Rows are points. To make a cloud, some directions were put in groups of two or more. Within a group, all points are equally far from the middle, so they leave a hole (a ring in 2 directions, a hollow ball in 3). The other directions are filled evenly. Then the cloud was stretched, turned, moved and blurred a little. How many holes are there, and how many directions does each take, smallest first?
(in the rows, 128 means zero)

Cloud, 13 rows:
[[112 156]
 [150  97]
 [161 117]
 [134 146]
 [167 136]
 [142 136]
 [166  90]
 [141  92]
 [151  70]
 [117 168]
 [103 147]
 [127 110]
 [169 119]]
Holes: 0

Cloud, 20 rows:
[[127 167 157]
 [ 95 114 113]
 [ 98 105 118]
 [157 135  90]
 [180 128 128]
 [144  89 116]
 [125  86 130]
 [158 171 127]
 [123  93 106]
 [142 108 167]
 [136 121  85]
 [177 142 114]
 [ 98 155 122]
 [153 155 166]
 [116  98 103]
 [112 151 164]
 [141 171 151]
 [144  87 123]
 [143 164 161]
 [173 149 111]]
Holes: 1 (3)

Cloud:
[[108  87 130 164]
 [119 165 145 109]
 [110 167 129 127]
 [140  91 130 171]
 [ 95 162 111 133]
 [151 146 155 114]
 [139  78 129 153]
 [124  98 138 108]
 [ 83 158 126 158]
 [122 103 106 103]
 [ 78 176 139 139]
 [150 138 152  87]
 [106  96 120 135]
 [ 80 184 131 123]
 [ 79 164 159 127]
 [106 122 158 114]
 [ 95 100 121 162]
 [ 85 109 113 138]
 [127 124 135 168]
 [136 135 163 110]
 [ 77 182 141 109]
 [141 103 131  84]
 [101  90 138 140]
 [110 164 134  68]
 [139 144 160 136]
 [ 88 103 141 130]]
Holes: 1 (2)

Cloud:
[[164 133 138 119 145 183]
 [129 123 158 167 113 176]
 [189 100 137 126 145 125]
 [112 149 115 166 138 177]
 [170 153 162 170 135 146]
 [150 146 150 153 178 132]
 [152  90 106 125 174 149]
 [140 116 146 164 102 170]
 [139 164 159 134 133 120]
 [144 112 110 130 177 166]
 [132 154 155  99 165 136]
 [ 99 130 120 148 129 114]
 [154 157 115 108 134 180]
 [147  83 131 125 187 108]
 [152 134 156 118 162 174]
 [ 71 153 145 122 135 167]
 [158 151 125 164 170 126]
 [ 69 144 136 119 137 157]
 [114 109 161 170 128 152]
 [ 91 136 128  89 169 149]
 [170 149 155 126 158 157]
 [112 132  99 139 109 133]
 [124  95 147 119 184 158]
 [166 145 129 117 142 183]
 [121 133 122 127  88 148]
 [150 149 107 128 131 190]
 [166 147 134 115 145 180]
 [155 109 110 138 127 181]
 [116 135 100 123 101 148]
 [147  93 137 160 165  99]
 [123 177 159 157 111 153]
 [120 130 129  83 119 156]
 [138 140 156 131 122 106]
 [147 100  99  90 138 131]
 [186 137 141 128 152 160]
 [182  99 104 135 144  91]
 [115 152 113 168 135 174]
 [162 159 114 173 152 127]
 [165  96 101 126 157 158]
 [144 141 110 148  93 120]
 [143  98 102 143 125 168]
 [161 158 143 108 148 166]
 [130 132 105  93 172 121]
 [116  83 131 118 179 153]
 [103 139 137 122 172 181]
 [ 93 147 129 114 165 174]
 [148 100 114 156 146  89]
 [171 129 119 124 142 182]
 [152 103 161 157 160 114]
 [143 146 115 119 172 109]]
Holes: 3 (2, 2, 2)
